Each row of a before or after table is a point. One or more steps were done to the points. Then noise was added and the rows were shuffled. The steps act on columns, c1 being the first. Write out the steps. A step turns or swaps two columns, mirrors them in a line or flattens them onto one, adds a multiple of one to another, or multiplies or shifts one. Angles are multiples of 10 degrees, from the lower column toward the higher: turns from -170 to 170, lines from 10 to 170 but not 90. Use the fewest steps. Two steps may share a column if one is a turn and the other turns, adds or multiplies; they go together, in the order done. Otherwise the lowest column goes first.
(in the rows, 128 means zero)

Before (14 x 3)
[[ 84 138  75]
 [105 155  98]
 [ 87 130 164]
 [ 58  80 166]
 [ 57  77 135]
 [134 113  98]
 [147 128 164]
 [106 126 125]
 [124 129  70]
 [ 99  83  75]
 [136 108 101]
 [124  74 115]
 [ 98  71 144]
 [ 74  91 129]]
After (14 x 3)
[[123  94 133]
 [112 150  40]
 [138 164  87]
 [108 163 139]
 [170 108 126]
 [146  74 134]
 [124  64  92]
 [117  97 130]
 [ 94 124  72]
 [120 117  42]
 [126 116  62]
 [173  79 105]
 [137 124 109]
 [ 91  97 101]]
Steps: turn c2 and c3 by -70 degrees; turn c1 and c3 by 120 degrees

Before (8 x 4)
[[124 126 143 114]
 [ 95 129 126 150]
 [140 120 138 117]
 [100 134 109 137]
 [143 123 143 121]
 [103 103 120 168]
 [130 144 150 117]
 [138 140 134 129]]
After (8 x 4)
[[ 90 152 134  95]
 [ 53 126 126 196]
 [103 133 140 107]
 [ 98 128 141  93]
 [ 61 119 109 155]
 [ 83 137 140  87]
 [ 95 139 124 129]
 [ 59 106 134 248]]
Steps: shift c1 by -40; turn c2 and c3 by -40 degrees; multiply c4 by 3

Before (13 x 8)
[[109 116 121 165 110 104 141 161]
 [112 147 122 106 112 130 131 127]
 [128  75 132 104 112 154 129 159]
 [157 133 114 117 123 166 143 157]
 [133 141 126 108 198 143 147 141]
 [140 140 219 203 165 106 135  58]
 [118 134 152 135 132   9 209 135]
 [155 127 150 149 120 143 131 139]
 [154 135  92 101 109 146 129 133]
 [131 147 177 126 117 172 148 123]
 [123 135 101 126 116 165 132 162]
 [116  71 113 172 119 165 148 126]
 [133 136 100 105 130 147 173 146]]
After (13 x 8)
[[133 113 145 106 125 114 149 130]
 [113 122 147 123 125  76 141 133]
 [ 97 123 113 121 139  73 139 138]
 [136 178 119 105 122  74 142 129]
 [127 186 152 175 141 138 145 156]
 [133 141 145 165 130 142 152  88]
 [ 85 120 131 100 117  96 140 138]
 [126 127  94 150 125 121 132 132]
 [102 123 141 107 166  84 151 129]
 [164 106  97 127 142 105 144 169]
 [121 116 127 110 181  93  74 131]
 [188 114  59 201 152 247  97 158]
 [157 125 123 133 202 203 169  31]]
Steps: turn c1 and c3 by -130 degrees; multiply c2 by -1; turn c6 and c8 by 130 degrees; add 0.7 times c4 to c6; turn c5 and c7 by -60 degrees

Before (13 x 11)
[[ 88 158  42  90  80 144  95 113 122  70 128]
 [133  87 174  61  98 100 173 130 139 181  74]
 [178 147  94 112 121 152 151 167 148 179 109]
 [154 135  95  90 149 108 127  84 150 108 120]
 [110  91 135 168 159  99  74  98 155  90 136]
 [187 122 122 109 108 139 168 132 136 110  86]
 [ 84 113 127  85 128  73 158 100  78 114  54]
 [120 159 147  80 119 131  86 192 167  79 157]
 [156  89 121 148 146 186 189 175 103 105  71]
 [134  73  97 107 169 159 109 147 123  84  93]
 [115 139 113 134 149 199 104 120 171 126  77]
 [150  82 148 141 182 173 167  84 111 100 128]
 [ 70 139 139 105  95 114 194 178 186 104 118]]
After (13 x 11)
[[ 76 144 188 172 101 162 146 101 135 116 131]
 [ 95  75 151 122 105 163 169 198 147  72 119]
 [105 144 114 188 198 117  94 164 168  91 182]
 [137  95  98 162  63 113 152 133  90  89 143]
 [161 154 129 164  85 113 119 162 169  66 137]
 [125 132  99 140 143 149 142  78 167  95 104]
 [132  77 182 119 173 123 184 128 113  89 104]
 [ 98 124 127 133 169 153 109 144 146 100  61]
 [112 141 142 144 150 170 124 149 138 173  71]
 [ 72  92 116 122 174  75  96 171 192 167 117]
 [ 44 111  68  62 157 106 125 117 155 103 157]
 [125 157 113 118  93 215  73  87 169  54 168]
 [ 82  91 179 106 193 155 148 209 114  92  90]]
Steps: turn c1 and c11 by -80 degrees; add -1 times c2 to c8; turn c3 and c6 by -70 degrees; turn c4 and c9 by -80 degrees; swap c5 and c7; shift c10 by -10

Before (10 x 14)
[[137 189 102 176  95 175 103 121 198 168 149 108  71 167]
 [173 112  88 151  96 105  78  85 149 175  98 158 134 143]
 [118 102 138 148  64 121 116 147  70 114 121  78 178 108]
 [194 157  85 120  64 148 134 109 174 189 116 153  88 129]
 [115 115 161 206 161  99 154 177  95 133 124  85 106  98]
 [153 147 113 147  97 127 133 107 182 195 133 135 160 136]
 [104  56 161 117  74 101 102 193 123  92 119  76 171 120]
 [154 170 144 200 124 100 150 185 130  77 143  79 124 123]
 [140 129 120 209 141 118 200 164 116 106 104  74 117 159]
 [113 133 126 133  61  82 114 127 138 151  74 111 144 120]]
After (10 x 14)
[[ 85 154 189 136 162 179 124  97 148 210 117 149 101 126]
 [154 108 114 119 144  98 157 169 101  99 133  83  86 199]
 [160  70 101 131  85 127  98 208  96 163 120  76 131 116]
 [ 95 192 140  66 151 197 105  89 180 174 150 112  83 160]
 [124 143 123 130 130 139 118 139  78 211  55 112 145 140]
 [126 131 142  52 111 113 197 166 121 113 100  78  94 186]
 [136 170 164  90  84 134 151 174 106 111 150  73  86 187]
 [137 103 107 124  87  68 124 174 118 183 118  73 163 151]
 [ 92 114 172 109 161 147  76  92 108 173  86 152 149 141]
 [112 147 153 110 172 190 135 122 124 179 127 132 164 145]]
Steps: swap c1 and c3; add -0.3 times c12 to c14; turn c4 and c14 by 110 degrees; turn c5 and c10 by -70 degrees; swap c6 and c9; turn c8 and c13 by -30 degrees; multiply c11 by 1.3

Before (12 x 20)
[[152  84  56 128 157 125 156 164 219 150 112 207 139 165 118 123 164  87
  159 160]
 [151  78 137 162 135 127 146 100  43 146 133 131  95 156 197 137 121 164
  122 105]
 [142 128  96 115 102 115 163 179 184 181 115 172  98 134 137 126 128  82
  103 134]
 [136 117 165 153 149 128 136  62 151 121  86 106 145 138 141 146 206 132
  100  88]
 [112 132 142 138 187 110 106  60 165 126 148 108  92 138 149 113 144 128
  114  65]
 [141 128 138 127 131 105 152  42 196  80 122 116 134 155 159 146 126 153
  104  95]
 [200  92 111 123 115 136  96  95  54 109 120  88 101 116 152 108 151 169
  122 118]
 [ 82 138 122 118 161  97 123 104 138  85 120  83 122 136 185 166 161 156
  113  86]
 [147 114  91 129 137  54 135 165 174 170  93 192  99 181 102 121 141 104
  119 199]
 [147 111  80 124 146  82 132 162 163 130  83 206 126 162 111 145 109  40
  118 124]
 [176 127 132 192  94 102  99 126  67 125 151 111 119 146 163 128 143 176
  150  78]
 [119 118  61 105 100  96 157 116 162 135 128 232 125 156  87 113 187  77
  121 164]]
After (12 x 20)
[[107 132 140 142 157 106 107  63 116 134 199 109 154 128 148 108 148 126
  151  60]
 [148 113  85 126 128  45 134 167 232 168  74 192 149 161  99  89 141 102
  142 197]
 [200  85 110 117 124 139  93  94  91 105  65  98 157 108 149 119 149 172
  144 112]
 [116 117  66  83 117  99 156 116 158 137 147 231 131 140  90 102 169  80
  137 162]
 [ 90 136 118 111 136 102 119 103 150  80 116  86 129 160 189 149 156 153
  144  84]
 [136 121 167 124 137 128 134  62 231 120  41 105 101 150 139 128 207 133
  157  85]
 [142 133 135 124 130 103 155  43 194  72 156 121 119 162 153 122 128 149
  158  94]
 [139 133  92 116 123 114 165 180 192 177 134 173 146 137 140 115 125  80
  154 134]
 [150  79 145 165 131 122 147  96  47 147  87 131 160 154 198 114 131 172
  140 104]
 [150  88  54 112 140 127 159 171 229 151 148 205 117 156 122 103 165  89
   94 150]
 [174 125 133 183 112 101  97 128  38 122 144 113 139 139 168 116 164 178
  112  79]
 [142 115  80 126 131  82 134 164 248 131  43 206 131 171 110 122 105  42
  137 127]]
Steps: turn c4 and c17 by 20 degrees; multiply c5 by 0.4; multiply c11 by 3; turn c9 and c11 by 40 degrees; turn c13 and c19 by -170 degrees; turn c14 and c16 by -40 degrees
